Rows are points. Each copy is the shape, with its points in the same order, turned, moved and blurred by noise. Say if it was mirrored as well.
(in the rows, 128 means zero)

Shape (6 x 3):
[[136 184 192]
 [164  98 114]
 [ 96 126 138]
 [143 106  67]
 [192 110 105]
 [ 92 171 110]]
Copy 1 (6 x 3):
[[ 60 164 154]
 [124 101  81]
 [123 101 161]
 [177  97  97]
 [127 117  61]
 [148 145 174]]
Copy 1 is: mirrored
Copy 2:
[[ 48 160 152]
 [148  94 158]
 [137 151 116]
 [195 113 164]
 [149  82 184]
 [131 188 161]]
Copy 2 is: only turned
Copy 3, 6 rows:
[[117 172  56]
 [113  92 143]
 [ 72 154 128]
 [117 110 189]
 [141  79 140]
 [106 192 145]]
Copy 3 is: mirrored
Copy 4 (6 x 3):
[[ 75 113  26]
 [150  97 123]
 [ 74 115 118]
 [145 143 155]
 [173 109 107]
 [ 70 170 108]]
Copy 4 is: mirrored

Shape (10 x 4):
[[ 83 118 105 174]
 [117 123 161  81]
 [104 124 148 143]
 [114 207  99  89]
 [ 64  85 139 173]
 [ 80  83 112 188]
 [139 172 131 148]
 [154 165 186  83]
 [135 124 158  51]
 [162 110 147 110]]
Copy 1, 10 rows:
[[ 89 127 162  95]
 [172 183 152 142]
 [144 145 158 100]
 [149 104 188 201]
 [ 93 166 165  64]
 [ 77 141 144  66]
 [161  97 152 126]
 [224 151 152 148]
 [184 194 139 172]
 [173 157 103 130]]
Copy 1 is: only turned
Copy 2:
[[149 199  97 138]
 [128  84 102 132]
 [116 149 102 145]
 [127 131 150  51]
 [144 184  53 167]
 [160 199  79 169]
 [105 156 147 115]
 [ 80  70 145 117]
 [130  52 114 110]
 [132 100 144 162]]
Copy 2 is: only turned
Copy 3 (10 x 4):
[[182 133 194 130]
 [ 96 141 120 116]
 [149 126 155 105]
 [162 212  98 145]
 [151 112 217 101]
 [174 105 215 129]
 [186 142 107 116]
 [112 142  66  91]
 [ 74 142  97 131]
 [125  98 107 133]]
Copy 3 is: only turned

Shape (7 x 4):
[[146  96 133 120]
 [142 141 124 135]
 [ 54 132 193  90]
 [ 58 124 165 101]
 [146  92 114 187]
 [102 116 101 138]
 [167 122 105 202]]
Copy 1, 7 rows:
[[121 147 113 107]
 [119 107 120 118]
 [193 149  46 186]
 [196 120  64 159]
 [ 94 109  91  79]
 [149  95 101  91]
 [ 63  75 103  79]]
Copy 1 is: only turned
Copy 2 (7 x 4):
[[ 98 134 122 106]
 [141 131 123 131]
 [146 198 188  54]
 [139 179 194  75]
 [ 89 144 129 176]
 [120 125 172 136]
 [114 135 106 201]]
Copy 2 is: mirrored
Copy 3, 7 rows:
[[128 148  92 118]
 [121 138 143 115]
 [ 25 123 105 167]
 [ 51 132 109 178]
 [145 203 131 102]
 [124 159 131 163]
 [160 192 152  84]]
Copy 3 is: mirrored
Copy 4:
[[151 103 140 105]
 [133 101 152 148]
 [ 83 184  78 130]
 [ 87 151  78 129]
 [172  50 123 146]
 [ 97  77 118 136]
 [174  49 148 173]]
Copy 4 is: mirrored

Shape:
[[145  77 128  94  98 115]
 [167 136 200 153 155  81]
 [144 157 110  67 168 151]
 [116 104 112 130 155 111]
 [208 175 176 144 169  99]
 [184 160 167  81 162 152]
 [118 125 199  94 125 160]
 [104  67  93 178  84 112]
 [159 162 151 113  84 171]
 [115 170  94 139 115  79]]
Copy 1 (10 x 6):
[[159  88 141 147 119 138]
 [167 159  57  77 142 126]
 [132 140 117 117  55 203]
 [110 110 123  92 119 163]
 [189 183  71  57 109 129]
 [182 188  90 124  84 181]
 [140 151  69 171 136 164]
 [ 87  94 176 114 157  91]
 [143 190 120 164  76 125]
 [ 86 130 104  85  62 109]]
Copy 1 is: mirrored
Copy 2, 10 rows:
[[159  79  90  86 113 108]
 [ 99  73 173 105  91 190]
 [101 137 124  61 171 124]
 [112 123 108 136 121 115]
 [ 80  90 149  88 128 220]
 [ 96 100 156  51 167 164]
 [149 104 197  73 127 110]
 [189 116  85 173  86 122]
 [187 123 153  65 153 170]
 [127 182 108 114  87 164]]
Copy 2 is: mirrored
Copy 3, 10 rows:
[[ 87 109 167 120 155 119]
 [136  53  81 174 172 142]
 [174 151 160  97 155 175]
 [ 90 117 126 116 142 181]
 [178 107  76 182 195 142]
 [197 116 151 143 170 147]
 [163  75 164 144 104 133]
 [ 18 132 124 138 108 126]
 [164 139 145 146 119  88]
 [104 141  60  91 135 134]]
Copy 3 is: mirrored
Copy 4:
[[113 151  97 164 156 161]
 [154  95 116  55 203 126]
 [ 72 116 112 137 131  74]
 [101 101 157 146 146 141]
 [133 112 117  70 224  79]
 [ 97 136  84  88 156  56]
 [154 125  87  96 107 113]
 [151 150 186 197 154 180]
 [164 169  97 141 142  71]
 [139  89 145 191 189  94]]
Copy 4 is: only turned

Shape, 11 rows:
[[132  72 132  71 109 118]
 [165 108  75 113 139 129]
 [112 141 108 120  13 101]
 [ 99 173 109 181  95 101]
 [ 82  91  83  87 106 103]
 [165  83 154 139 151  93]
 [136 122 120 149 134 205]
 [193 137 130 115 136 201]
 [135  60  94 109  96  93]
 [133 159 176 156 194 124]
 [138  40 129  95 116 111]]
Copy 1, 11 rows:
[[150 141 124 166  67 158]
 [153 102 161 163 139 170]
 [ 77  55  99 132  90 102]
 [133  95 145  94 156  80]
 [140 101 168 170  70 107]
 [196 147 112 118 120 164]
 [117 160 130 178 190 124]
 [100 169 128 170 191 191]
 [175  95 122 171  87 144]
 [160 195 163  75 168 125]
 [181 133 104 181  78 164]]
Copy 1 is: only turned
Copy 2 (11 x 6):
[[ 84 164 102  98 100 148]
 [132 107  86 138 105 131]
 [163 134 147  25 103 194]
 [207 140 167 110 146 172]
 [144 182  80  80 124 134]
 [111 157 142 175  76 156]
 [117  96 164 127 153  89]
 [ 79  61 146 139 139 126]
 [130 162  95  98  63 138]
 [125 152 171 207 168 165]
 [ 88 175 106 113  65 128]]
Copy 2 is: mirrored
Copy 3, 11 rows:
[[ 99 113 192 106 145 172]
 [137  93 117 128 160 199]
 [104 199 112  58 103 167]
 [129 152  56 113 113 109]
 [ 52 134 134 118 159 169]
 [161  81 163 110 164 120]
 [159 129 132 194 111 173]
 [188  93 144 163  88 207]
 [107 133 158  94 187 171]
 [159  53 121 160  98  88]
 [120 117 199 115 177 158]]
Copy 3 is: mirrored
